Rows are points. Each copy is the shape, with its points in the same order, turned, moved and blurred by noise. Say if it was mirrored as well.

Shape (6 x 2):
[[ 48 -15]
 [ 93 -13]
 [  0 -41]
 [-43  -2]
 [-59   7]
 [ 10  -6]]
Copy 1 (6 x 2):
[[ -21  -59]
 [ -39 -106]
 [  29  -41]
 [  22   22]
 [  20   31]
 [  -6  -29]]
Copy 1 is: mirrored
Copy 2 (6 x 2):
[[ 41 -17]
 [ 83 -33]
 [-14 -20]
 [-36  35]
 [-47  50]
 [  8   7]]
Copy 2 is: only turned

Shape (9 x 3):
[[-25   0  -9]
 [ 25 -30  45]
 [-13 119 -18]
 [-17  -3   1]
 [ 47 -20 -23]
 [ 76 -11  12]
 [-19 -20 -11]
 [-16  -7  -1]
 [-29  13  22]]
Copy 1 (9 x 3):
[[-12   9 -23]
 [ 36  46  27]
 [-63 -86  30]
 [ -6   7 -13]
 [ 65 -10  -9]
 [ 70   0  37]
 [  8  12 -30]
 [  5   9 -20]
 [-30  17   1]]
Copy 1 is: mirrored
Copy 2 (9 x 3):
[[-27 -10 -13]
 [ 55 -47   1]
 [-28 100 -33]
 [ -4 -10  -9]
 [ 23  -7  54]
 [ 69   1  51]
 [-10 -25   1]
 [ -6 -15  -6]
 [ -8   0 -34]]
Copy 2 is: mirrored
Copy 3 (9 x 3):
[[ 25  15  25]
 [ -3 -47 -14]
 [-22 121 -10]
 [ 22  -4  18]
 [ 65  -6 -30]
 [ 29 -19 -74]
 [ 26  -4  23]
 [  6  -4  17]
 [ -9   5  21]]
Copy 3 is: mirrored

Shape (12 x 6):
[[ 20  -2   7 -25   3  60]
 [-29  12  45  68  82  44]
 [ 52  45 -25   6  29 -19]
 [ 13  30 -37  12 -29 -35]
 [-20  19  -3 -16 -45  16]
 [-63 -14  47  21  14   1]
 [-20  -1  56 -14 -56  -5]
 [ 39  29 -20 -24  49  26]
 [  4 -60  28  14   4  29]
 [ 10 -41  23 -12 -38   4]
 [-29  -8  -4   2  64  30]
 [-13 -47  19 -18 -19  -8]]
Copy 1 (12 x 6):
[[ -1  10 -28 -22  25  64]
 [-52  73  27  54  84  41]
 [ 59  21  -6  48   4  13]
 [ 20   2 -20  22 -18 -37]
 [-19  15 -22 -34 -15  -1]
 [-80  28  38  10  16  10]
 [-33  -4  37 -56  -2  -7]
 [ 36  27 -21  34   7  65]
 [-47 -36   7   3  50  40]
 [-26 -44   6 -25  11  17]
 [-45  36  -8  50  17  61]
 [-45 -38  14  -6  -7  22]]
Copy 1 is: mirrored
Copy 2 (12 x 6):
[[-43   3   1 -18  45  54]
 [-13  58   1  57 103 -25]
 [ 43  20 -44 -31   8  12]
 [ 37 -40   3 -22 -12  -8]
 [-29 -22  35 -25  -3  12]
 [-53  16  28  55  24 -33]
 [-43  -4  50  18 -30  19]
 [ -4  25 -52 -39  42  31]
 [-35 -22  -7  62  40  48]
 [-27 -35  19  24  -8  44]
 [-41   7 -31  14  60 -11]
 [-50 -31  -4  36 -12  17]]
Copy 2 is: mirrored
Copy 3 (12 x 6):
[[ 51   6  -9 -27 -11  23]
 [ -7 121  12   6  38  72]
 [  0  22 -21 -42  49 -42]
 [-14  -3 -29  22  21 -53]
 [ 15   1 -16  24 -43 -22]
 [-34  33  31  38 -19  52]
 [  4  -3  45  29 -58 -18]
 [ 14  13 -38 -55  38   2]
 [ 40   5  42  27  23  36]
 [ 24 -31  32  25 -14   0]
 [ -8  25 -21  -5  18  59]
 [  5 -37  32  25   2  19]]
Copy 3 is: only turned
Copy 4 (12 x 6):
[[ 14  -3  56  -1  32  36]
 [-60  40  55  46  81 -50]
 [ 30  81  24  -3  -7  -5]
 [ 21  43 -15  30 -33  10]
 [-14  -1  -2  23 -21  43]
 [-56 -13   5  26  24 -37]
 [-30 -39  25  15 -50   6]
 [ 18  61  38 -33  28  16]
 [ 12 -45  30  30  35 -26]
 [ 24 -48  17  14 -16   1]
 [-26  21  12   2  69 -15]
 [  6 -45   5   0  -6 -21]]
Copy 4 is: only turned

Shape (13 x 9):
[[  25  -32  -11   50   33  -23   51   43    2]
 [  -5  -12  -19   71    0   10   64  -20   28]
 [ -64  -17   54  -33  -65  -30  -19    3  -20]
 [ -35  -18   44  -73  -65   -2  -14   -2   19]
 [  44  -21    0 -108   18  -27  -44   40  -15]
 [  -3   -3    5  -57   50   45  -55   28  -21]
 [  -5   36  -42   56   50   -5   89   36  -48]
 [  47   29  -17   63    2    8   34   25   10]
 [ -54  -46   20  -44  -34  -39  -43  -58  -33]
 [  11  -23  -17 -108   27    0   25   23   13]
 [  37  -12    7  -52  -19   23    0  -10  -55]
 [  13   39  -76   40   10  -12   24   20    3]
 [  36   53    5   37   57  -30   67   -5   20]]
Copy 1 (13 x 9):
[[ -36  -23   12   37  -36  -45  -16   -4  -24]
 [  -6  -29   49   46  -23  -34    2    9   48]
 [ -63   12    8  -69  -54   69  -23   61   41]
 [ -24  -22    8 -110  -36   67  -19   46   42]
 [ -21  -19  -89  -78  -21   62  -22  -22  -60]
 [  -1  -31  -57  -22   19   62   18   45  -54]
 [ -45    9   28   67  -14  -40   78   -7  -12]
 [  25   25   24   23  -19  -45    4    2  -13]
 [ -50   -5   -5  -25  -32  121  -42   23   60]
 [ -26  -73  -59  -63  -18   47   36  -34  -18]
 [   2  -11   20  -34  -24   77    4  -11  -27]
 [  24   28  -25   42  -42  -35   42    1   18]
 [ -27   17   17   23   41  -60   22  -32   12]]
Copy 1 is: only turned
Copy 2 (13 x 9):
[[  56   49  -57   10  -15  -49   -3   38    1]
 [  68   17  -31   60  -48  -39   -9  -28   -2]
 [ -17  -64   34  -28  -44   20   38   39  -32]
 [ -16  -54   13  -51  -42   47   38   -1   13]
 [ -15   11  -37  -92   61   40   36   21   19]
 [ -24   12    1  -41   46   44  -57   24   23]
 [  53   99   11   76    6  -37    6   27    4]
 [  53   81  -21    6  -35  -28  -20  -22  -28]
 [  -5 -102   16  -10   18   15   28   24  -43]
 [  -1    7  -26  -35   41   37   41    5   70]
 [  58   -3   12  -46   26   46    4    6   -4]
 [  26   77  -31   49   -2   -3    4  -21  -38]
 [  37   75    6   17    4  -80   11  -43   18]]
Copy 2 is: only turned

Shape (16 x 12):
[[ 74   7 -49 -24 -18  15 -24   6  34  64  50  13]
 [  7   7 -23  27  13 -10  14 -22  -4  17 -39  53]
 [ 70  44 -34  25  20  30 -18  16  -3  35 -35 -30]
 [ 70 -24 -21   6 -46  32 -88  13 -58  51  35 -66]
 [-13 -36  44 -32   4  40 -51  84   5 -36  24  -9]
 [  4  17 -19 -11 -57  65 -47  41 -22  39  42 -83]
 [ 52   4 -56  52 100 -47  17 -32  10 -48 -23  10]
 [  3 -45 -27  17  37   4  31 -14  34 -45 -38  -1]
 [ 82  14  -2 -46 -22 -40   0 -37  35 -14 -19  11]
 [ 12 -71  62  15  -8 -21 -21  62  55  -4  -9 -11]
 [ 32 -19 -43 -16  77 -49  16  -2 -44  13 -27 -24]
 [ 42   8 -71 -10 -58   2 -75  13  -1  54  29 -60]
 [-32  -2  16  18  70 -51  -2  22  65 -30 -58  17]
 [ 20 -72 -19 -27  28 -10 -17  69  24 -54 -67  19]
 [ 38  18 -51  19  43  15  49 -11   8  39 -24 -35]
 [-25 -67  52 -37  21  54 -75  31  55   0 -23 -17]]
Copy 1 (16 x 12):
[[  20  -35   81  -31   26   32   49    5   31   48  -21  -75]
 [  20    7   -8  -10   18   -9   83    5  -19   -1   21   11]
 [  30   17   65   -3   21   17   26  -12  -52  -17   19  -63]
 [  51  -10   58   -1  -61   51  -25  -55  -19   66  -18 -103]
 [  59    8   48   74   -8   11  -55   28   22   63  -34   31]
 [  49   -2   61   25  -49   75  -39   26   -7    1  -57  -86]
 [ -89   38   37   19   35  -46   66  -23  -48   12   46    5]
 [ -32   21   43    6   -2  -27   45    9  -21   19  -20   58]
 [  -4  -52   53  -59   33  -35    1  -39   19    1   16   -1]
 [  60   18   89   35  -35  -37   -6  -17   57   41   -9   42]
 [ -28  -23   34   43    5  -63   57  -29  -61   23  -18  -26]
 [  23    1   47  -39  -47   22   -3    8   17   26  -37 -121]
 [   1   69   36   45   34  -91   37   22   15  -10    0   40]
 [  29    4   67   10  -22  -75  -11   38  -35   66   -1   60]
 [ -13    4   67    6   28    6   85   -6  -60  -31  -22  -33]
 [  67   55   56   19    8  -11  -42    2   14   62  -84   46]]
Copy 1 is: mirrored
Copy 2 (16 x 12):
[[  49   44  -40  -20  -27    0   17   22   60   49   62  -36]
 [  -7    9  -30   45  -19   16   -2   -4  -22  -16   10   34]
 [ -11   17   -6   68   32   19  -26   36   60   32   31  -40]
 [  43    3   77   26  -11   -3  -13   46   35   96   62  -83]
 [ -52  -42   64  -75   19  -45  -20    8   53   31   49  -18]
 [ -14   -3   80   -9   -5    2   41  -12   66   85   54  -81]
 [  50  -21  -37   54   10   34  -51   45   13  -69  -36    7]
 [   3  -63  -20   12   19    2  -25   -7   10   -2  -31   25]
 [  39   56  -40   12    4  -16  -64  -46   11   31   -1  -17]
 [ -23  -28   35  -28   31 -113   -9   20   15   36    8   20]
 [  24  -41  -39   31   20    5  -33   29  -22  -45   -4  -74]
 [  78    5   34   41  -38  -11   10   -7   70   70   65  -70]
 [ -16  -48   -8   35   55  -61  -23  -19   -2  -80   -1   49]
 [ -36  -90  -16  -12   -7  -62  -89    6   35   -3   16   14]
 [   5  -12  -57   50   25   35   18   22   43   13  -17  -42]
 [ -14  -77   36  -42   75  -52  -12  -19   27   51   73   11]]
Copy 2 is: only turned
